Rows are points. Examples show where two turns around zero, p and q, send a point. Where does a point land after both, in the order given? Backwards means that the second turn is done in reverse. Each puzzle has new turns, and all numbers are rounded.
In the rows, zero is written as 128.

Turn p:
[158 149 178] -> [129 152 185]
[112  93 138] -> [116  90 132]
[112 153 103] -> [121 151  97]
[150  94 100] -> [166  99 114]
[108 151 121] -> [109 147 112]
Turn q:
[116  97 160] -> [140 103 165]
[114 121 117] -> [114 115 125]
[143 192 102] -> [111 186  92]
[140 102 133] -> [149 108 130]
Where do these land?
p, then q: [160 136  63] -> [154 147  63]
q, then p backwards: [106 116 136] -> [122 114 150]
q, then p: [133 117 164] -> [133 130 166]
q, then p backwards: [113 143 149] -> [133 143 153]

Turn p:
[109 104  79 118] -> [ 87 106  92 126]
[ 72 177 134 124] -> [ 85 155 168 165]
[151 134 134 117] -> [142 144 124 112]
[146 125 128 148] -> [151 124 117 136]
[162 101 164 133] -> [174 112 138 101]
Turn q:
[162 103  73 109] -> [183 143  94 101]
[150 121 147 106] -> [134 125 151 100]
[113 113 172 144] -> [115  98 163 147]
[123 150 123 170] -> [120 151 128 169]
[ 96 137 142 137] -> [ 99 114 126 146]
[156  96 134 100] -> [159 113 142  93]
[ 97 176 106 129] -> [ 86 153  93 139]
Where do these land?
p, then q: [ 76  68 100 110] -> [138  49  95 133]
p, then q backwards: [107 149 149 118] -> [143 145 156 139]
q, then p: [142 142 129 156] -> [145 142 138 152]
q, then p: [155 111 136 130] -> [152 138 135 110]
p, then q: [160 170 126 126] -> [111 178 127 126]

Turn p:
[166  71 101 143 164 104] -> [165  62  92 126 105 132]
[ 92 157 166  96 128 130] -> [ 92 146 157 119 169 110]
[ 94 143 120 113 104 175] -> [103 169 134 131 149 169]
[167 130 182 130 159 118] -> [166 101 171 112 139  94]
[148 100  96 132 105 109] -> [130 118  95 113  88 136]
[101 144 161 144 136 131] -> [112 130 164 152 141 117]
[149 121 111 145 103 111] -> [135 132 114 124  87 124]
[106 158  87 119 124 145] -> [119 167  96 147 146 141]
Turn q:
[121  92 160  78  96 128] -> [139 117 168  85  92 158]
[ 85 136  83 138  87 146] -> [ 65 106 108 135  95 121]
[117 164  80 133 147 145] -> [ 84 149  90 141 149 126]
[122 110 130 152 152 156] -> [123 101 133 144 162 137]
[181 121 159 109 144 155] -> [171 143 138 137 144 179]
[112 101 162 123 131  85] -> [155 116 162  97 124  96]
[147 142 108 155 136  82] -> [151 139  92 134 129  85]
[140 159 142 136 131 128] -> [135 154 133 153 129 123]
Where do these land?
p, then q: [155 107 190 121 124 106] -> [167 127 171  87 107 135]
p, then q: [ 96 167 113 147 143 139] -> [121 131 118 167 153  94]
q, then p backwards: [118 168  83 159  99 146] -> [ 81 132  87 150 116  92]
p, then q: [111 167  62 167 140 124] -> [112 121  69 181 128  93]
p, then q: [150 124 137  93 133 113] -> [137 144 123  88 130 135]
q, then p: [119 108 149  96 118 129] -> [121 134 152  95 142 137]
p, then q backwards: [128  67 154 112 125 112] -> [ 94  72 119 118 110 139]
p, then q: [147 116 136 129 143 154] -> [149 127 130 133 140 158]

Turn p:
[148 148 110 117 114 130 151 121] -> [161 141 134 107 129 128 144 123]
[101 136  91 141 115 109 116 131] -> [120 134  87 118 113 117 133 100]
[132 119 198 136  95 107  77 115] -> [ 96 104 176 146 109  72  87 126]
[142 129 107 122  96  52 142 134] -> [135  93 109  76 122  79 158 120]
[120 127 117 143 155 140 159 122] -> [125 140 121 141 142 154 160 131]
[130 175 158 129 104 147  94 121] -> [129 171 157 134 120  96  91 119]
[101 111 204 108 114 141 159 133] -> [ 80 127 193 115 106 148 128 159]
[151 117 120 141 168 146 146 145] -> [143 127 115 153 152 150 144 161]
[144 116  90 135 127 149 145 111] -> [165 125 118 140 124 152 149 112]
[105 120  89 132 101 149 138 161] -> [137 142  90 117  82 152 131 132]
[134 111 124 104 219 138  81 116] -> [118 106 108 162 208 160  83 128]
Turn q:
[161 144 122 133 104 164 116 139] -> [143 173 150 126 108 145 126 136]
[105  76 139 104 153 101 117 149] -> [124  73 112 103 155 139 101 148]
[154 155  71 155 148 130 137  99] -> [119 174  80 167 108 111 129 124]
[ 93  88 144 133 152 142 137 141] -> [115  86 128 137 151 163 133 145]
[165 167 124 165 146 115 102  82] -> [136 175 121 174 141  91 103  98]
[140 111 131 112 109  90 167  83] -> [153  90 106 131  95 106 129  84]
[126 132 163  83 144 106 144 113] -> [143 103 118  96 153 123 136  85]
[105 144 118 123  92 153 110 141] -> [ 97 144 162 112 106 134 135 138]
[102 136 140 142 103 152 121 205] -> [120 133 176 104 136 140 159 192]
Where do these land?
p, then q backwards: [ 98 106 121 161  96 106 124 133] -> [105 131  92 124 105 114 155 100]
q, then p: [153 141 126 123 122 134 125  97] -> [142 139 142 133 133 107 129  98]
p, then q: [132 158 109 122 129 133 118 146] -> [123 159 113 113 128 111 122 128]
p, then q: [156 166 169 143 154 153 105 133] -> [135 150 142 141 185  91 130 150]
p, then q: [ 87 129 124 136 151 117 107  78] -> [ 87 113 118 170 138 132 125  90]
q, then p: [133  93  78 135 140 142 202 164] -> [182 135  89 115  73 163 160 159]
p, then q: [157 104 141 141 159 104 101 147] -> [130 105 107 141 145 123 105 177]
q, then p: [125 152 169 131 123  88 114 131] -> [107  94 143 121 169 107 135 135]
p, then q: [112 103 116  59  79 175 158 124] -> [144 154 181  88 100 188 114  92]

Turn p:
[ 86  96 124 142 147 145 114 121 133] -> [103  89 149 154 132 148 114 132 136]
[133 161  83  91 123 166 101 129 128] -> [ 92 157  99  89 130 155  91 135 137]
[ 89 101 152 152 115 147 173 147 168] -> [134 104 157 155 111 145 171 142 183]
[162 106 154 104 155 179 106 160 126] -> [143 100 145  67 146 161 127 162 113]
[156 135  80 119 170 126 103  79 137] -> [137 138 105 130 169 148  64  93 119]
[171 151 107 146 120 110 125  87 103] -> [146 152  90 133 129 127 120  83  91]
[128 151 153  98  97 103 169 143  91] -> [113 154 120 109 129  78 183 128 124]
[142 176 147 175 150 107 159 120 122] -> [159 176 133 170 142 137 160 122 101]
[115  89 107 147 106  98 107 136  97] -> [115  86 101 152 103  98 118 132 108]
[141 137 145 111 136 118 138 159 156] -> [155 144 143 112 134 115 132 156 147]
[ 84 104 154 124  89 107 113 127 147] -> [111 106 164 139  83  96 127 123 150]
Turn q:
[103 133 127 134 172 164 155 103 125] -> [100 125 126 136 165 161 158  99 113]
[135 162 117 135 143 115 168 128 125] -> [149 144 141 140 152 114 165 122 114]
[106 153  92 150 121 136 123 144 136] -> [131 154  94 148 142 123 141 132 153]
[188 171 139  76 138  93 103  98 147] -> [208 113 177 100 123 129 111  94 147]
[139 121 111 133  85 131 124 101 104] -> [149 141 102 136  94 140 114 129  99]
[ 96 100 134 111 117 110 114 121  74] -> [ 94 156 125 116 107 114  88 108  97]
[100 118 142  90 157 132 160 135 159] -> [ 96 116 146  87 138 126 169 110 141]
[105  93 104 141 140 108 144 134 137] -> [100 111 103 133 127  92 144 117 122]
[152 118 170 156 189 184  97 116 140] -> [107  72 153 151 177 187 103 133 139]
[138 113 111 151  98 149 114 174 139] -> [126 125  92 130 127 122 119 184 146]
[129 142 163 142 122 123 106  83 124] -> [134 126 158 159 103 157 110 106 128]
[144 114 128 117  54  92 129 198 126] -> [142 153 121 100  82  73 116 200 136]
Where do these land?
p, then q: [163 124 106 120  90  96 114 108 124] -> [172 133 105 128  99 112 109  99 122]
p, then q: [131 120 131 139 146  97 178 167 116] -> [136 110 134 142 161  79 158 148 114]
p, then q: [ 71 116 146 133 144 165 135 155 179] -> [ 83 103 150 126 121 152 152 179 170]
p, then q: [136 165 106 100  90  98  96 118  98] -> [151 186 117 130 106 105 109  88 139]
q, then p: [148 127 122 128  95 143 107 146  87] -> [117 145 108 106 113 133 105 163  98]
p, then q: [ 85 156 127 164 139 190 141 120 153] -> [ 95 137 122 146 141 194 164 159 148]
p, then q: [138 127 172 112 151 114 137 115 132] -> [132 113 179 124 134 127 125 118 110]
q, then p backwards: [134  91 139 115 126 103 149  93 116] -> [133 112 155 138 104 122  96 108  98]
q, then p: [125 102 122 123 163 101 111 104 114] -> [118 103 141 143 130 114 102  91 107]
p, then q backwards: [173 159  77  94 100 152 103 134 113] -> [105 101  84  81  95 161 107 141  98]
p, then q: [103 121 160 182 164 148 137 148 176] -> [111  96 152 151 142 163 136 200 129]

Turn p:
[ 89 146  72 174 114 123 117 144  70  93  76] -> [ 78 142 107 169 128 180 180 129  84 100  83]
[127 106 148 102  91 121 138 128 123 155 164] -> [110 125 133 102  97  98 123 113 134 157 161]
[ 99 169 160 116 128 101 115 125 129 128 156] -> [ 99 161 156 145 120 118  85 131 145 124 138]
[137  97 139 122 163 158 121 108 128 153 153] -> [154 113 116 119 162 124 111 107 123 148 168]
[110 114 154  92 139  99 149 166 165 150 169] -> [117 133 144 113 128  71 109 177 146 145 168]
[117 132 158  95 146 105 167  88 130 126 136] -> [106 129 155 109 162  96 115 107 171 127 127]
[146 168 142 112 139 102 162 159 114 175 138] -> [132 183 144 122 133  82 125 142 126 170 108]
[163  68 155 178 117 156 119 138 151 156 106] -> [180  59 129 147 111 136 146 128 115 175 136]
[149 120 101 123 136 118 100 101 149 132 112] -> [145 104  97 120 130 125 103 120 121 107 104]
[158 121 136 106 139 126 108 128 130  80 139] -> [150 122 157 102 127 133 118 126 116  82 137]
[ 99 140  99 141  97 179 108 135 113  99  69] -> [108 123 105 128 115 216 157 138 123 121 103]
[142 156  72 176 126 146 133 116 131  91 118] -> [153 144  94 161 122 155 165 116 133  81 102]
Turn q:
[117 120 130 112  65  96 113 157 138 106 157] -> [129  98 108  96  75 109 110 166 138 115 146]
[136 108 132 174 146 121 133  85  99 161 117] -> [116 129 144 180 136 112 148 112 100 170 111]
[133 138 108 136 143  87 147  68 107 123 130] -> [111 147 111 148 140  69 129 111 101 132  98]
[149 136 140 109 150 139 141 167 156 160 143] -> [156 132 134  91 152 144 151 120 153 147 156]
[ 98 156  99 120  96 127 118 174 153  88 158] -> [125 139  88 104 108 137  88 168 159  98 162]
[117  91 140 110 173 140 140 140 135 132 105] -> [113 103 156 125 175 145 151 119 133 114 132]
[122 148 152 131  95 145 137 138 139  67 176] -> [141 144 108 131  76 122 125 128 145  73 170]
[113 135 118 114  79 147 120 113 181  98 159] -> [113 127 112 106  81 125  80 101 157 106 155]
[117 139 180 110 156 138 134 163 149 153  87] -> [132 139 185 100 149 159 163 140 162 126 119]
[140 128 114 174 166 109  91  68  95 145 109] -> [136 140 149 194 154  98 106 119  93 161  89]
[114 126 133 128 139 155 166 166 133 163  91] -> [103 135 135 112 151 179 169 134 148 147 125]
[147 100 132 140 167 138 137 145 128 146 109] -> [137 108 139 144 168 147 157 120 136 143 127]
[182 127  92 144 122 106 106  72  73 127  89] -> [150 119 103 168 129 109 115 112  76 148  48]
[107 139 119  90  95 144 110 137 107 122 163] -> [129 133 117  93 101 140 101 143  91 110 155]
Where do these land?
q, then p: [111 139 176 147 122 127 122 155 144  92 135] -> [149 127 159 137  87 125 141 153 157 109 145]
p, then q: [154 155 139 188 146 154  95 154 160 105 130] -> [188 123 104 176  99 162 146 117 149 137 126]
p, then q: [136 107 128 112  85 143 147  86 109 146 120] -> [ 84 119 135  99 123 115 114  85 110 141 118]
p, then q: [102 138 144 140 140 164  67 170 154 138 128] -> [174 124 121 145 115 185 112 149 116 150 169]
p, then q: [146 106 142 110 136 111 170  97 108 200 112] -> [103 121 160  99 171  87 131 119 112 181  97]
p, then q: [152 132 137 133 121 131  92 183 120 113 143] -> [166 133 115 126  87 147 152 152 102 120 132]
p, then q: [106 160 133 144 142 158 117 166  98  81 113] -> [140 175 130 149 118 179 158 127 132  98 150]
q, then p: [115 105 112 117 164 112 106 101 114  81 147] -> [119 112 155 159 145 123 124 119  87  79 133]
q, then p backwards: [144 127 120  86 123 142 184 113 142 147 135] -> [138 109 100  97 108 146 153  96  86 132 131]
q, then p: [116 102  99 134 109 114 177 114 122 167 143] -> [ 75 137  84 132 146 100 136 121 131 151 139]
p, then q backwards: [125 116  93 126 140  82 108 119 152  81  87] -> [119 101 121  99 124 106 123 132 105  65  85]
p, then q: [129 150 114  98 107  97 153  79 114 185 144] -> [ 93 147 142 100 140  83  78 131 128 157  88]

Turn p:
[141 153 168 153 117 130 105 156  75 148 103 116] -> [162 141 173 134 102 118 123 181  89 129 133 129]
[ 92 178  97 148 176 144  90 109 138 164 111 113] -> [153 152 138 182 150 119  94 115 132 196 101 121]
[142 113 132 127 113 175 171  95 126  85 105 112] -> [152 135 132 113 144 165 176  85 110  92 121 116]
[104 132 134 148 149  95 161  94 151 157 142 155] -> [ 88 100 149 154 125 116 142 104 154 151 108 161]
[ 90 126 164 102 152  95 155 129 120  95 162 103] -> [ 77 166 160 132 138 112 143 131 169  93 134 114]
[146 164 138 134 104 117 114 139 152 134 124  85] -> [169 140 119 135  91 101 126 138 148 119 108 112]
[153 140  94 111 106  92 153 162 145  94 144 132] -> [104 121  70 109 125 100 151 149 134 103 108 112]
[128 112 158  92 134 140 134 128 144 113 141 175] -> [115 128 123 104 157 143 126 130 149 103 145 176]
[ 94  92 114 112  87 166 127 118 137 114 126 160] -> [112 136  95 123 122 193 121 105 117 116 147 150]
[129 115 144 117 141 109 156 178 153 169 167 155] -> [ 98 105 121 104 120 119 145 170 180 157 149 154]
[158 112  88 141 127 147  88  98  84 103 143 111] -> [138 138 120 110 136 108 105  88  66 131 152  94]
[123  85  84 165 121 132  88 145 162 127 111 162] -> [131  79  73 164 131 149 102 124 112 144 165 128]
[163 143 149 115 137 121 122 112  76 160  85  83] -> [166 124 194 101 121 119 110 143 103 128  92  96]
Turn q:
[134 134 137 123 128 138 125 112 128 180 106  78] -> [122 128 143  94 155 145 128 132 171 149 101  99]
[ 68  88  92 148 115  92 120 142 133  95  99 188] -> [116  92  94 177  67  99 153 116 130 107 108 182]
[162 128 119 130 137 144 116 124 135 201 147 165] -> [138  76 132 108 153 165 129 134 145 161 174 138]
[118 154 177 175 107 119 132 135 136 160 119 114] -> [113 141 136 163 159 125 121 156 151 182 110 122]
[187  96 113  88 164 121 106 178 143 126 148 125] -> [187  97 129 104 141 114  98 142 133  73 168 115]
[135 135 118 147 122 136 143 118 113  87  84 126] -> [146 147 115 153 121 134 147  96 108 125  91 116]
[162 145 136 100 121  98 153 134 137 143 102 140] -> [182 143 115 109 116 123 130 134 143 159 134 129]
[129 119 129 105 122 144 141 126  77 124 131  99] -> [125 133 134  89 133 137 124 139  94 118  92 117]
[123  65 155 118 150  73  91  79 142  97 152 167] -> [125  95 182 130 101  43 154 103 116 119 161 157]
[124 121 169 114 179 147 127 158 118 120 114 121] -> [155 146 160 130 165 130 120 144 131  93 111 158]
[122 134  79 202  69 137 150 140 154 131 129 121] -> [ 93 111  67 186 113 152 147 138 134 148 127  77]
[121 150 127 125 173 130 173  99 119 129 167 117] -> [106 169 119  93 163 127 162 131 110 123 156 140]
[122 157 126  90  91 139 104 105 130  72 133 127] -> [117 164 145 127  76 130  91  91 100 124 130 115]
[102 113 117  95 123 161 149 121 135 143 152 123] -> [102 133 140  98 106 160 142 153 129 108 139 131]
[113 180 126 161 119 142  88 152 120 111 137 107] -> [ 95 144 110 162 153 138  70 111 124 128 116 121]
Where do these land?
p, then q: [128 116 103 125 155  97 103 124  92  94 139 104] -> [ 94 145 124 110 154  82 105 117 132 114 100 129]
p, then q: [ 90  98 153  91 115 137 140  89 117 151 170 125] -> [ 90 161 179 127  93 153 116 121 137 150 147 152]
q, then p: [155 156 137 101 117 160 113 101 166 144  75 128] -> [196 131 138 110 110 129 133  86 156 130 121 157]
p, then q: [ 79 133  84 176 100 108  98 136 125 137 131 112] -> [ 71  95  96 146 139 138 116 129 131 159  95  96]
p, then q: [ 99 124 145 137  82 112 117 138 167 140 152 117] -> [102 121 113 166  83 140 118 129 132 146 149 100]
q, then p: [152 154 138 151 170 152 176 126 169 133 122 121] -> [148 146 124 126 158  90 185 117 152 163 120 131]
p, then q backwards: [149  84  90 100 158 101 181 140 131 118  90  92] -> [155  84  96 158 121 156 120 115 117 170 123  61]
p, then q: [148 155 126 102  84 100 127 140 113 136 165 161] -> [138 120  96 117  67 125  99 125 127 135 116 166]
q, then p: [147 103 139 174  80 176 122 122 160  93 142 162] -> [138 139 163 146  73 129 177 114  97 138 180 112]
p, then q: [132 169 135  95 148 124 115 111 106 151 106 167] -> [168 109 143 135 141 133 109 107 142 136 113 183]
p, then q: [155  96  95 159 141 118 138 146 131 154 126 102] -> [117 103 133  96 132 112 145 167 144 118 116  90]
q, then p: [102  98 134 131 155  97 104 149 108 129 123 155] -> [ 95  82 118 140 145 129 117 141 114 102 141 149]
q, then p backwards: [167 147 174 147 116 132 160 124  83 100 151 143] -> [135 159 103 159 147 163 106 134  65 124 110 138]
p, then q: [ 88 157 142 102 169 178 100 147 123 111 100 104] -> [145 158 127 146 202 156  94 106 143 127 153 123]
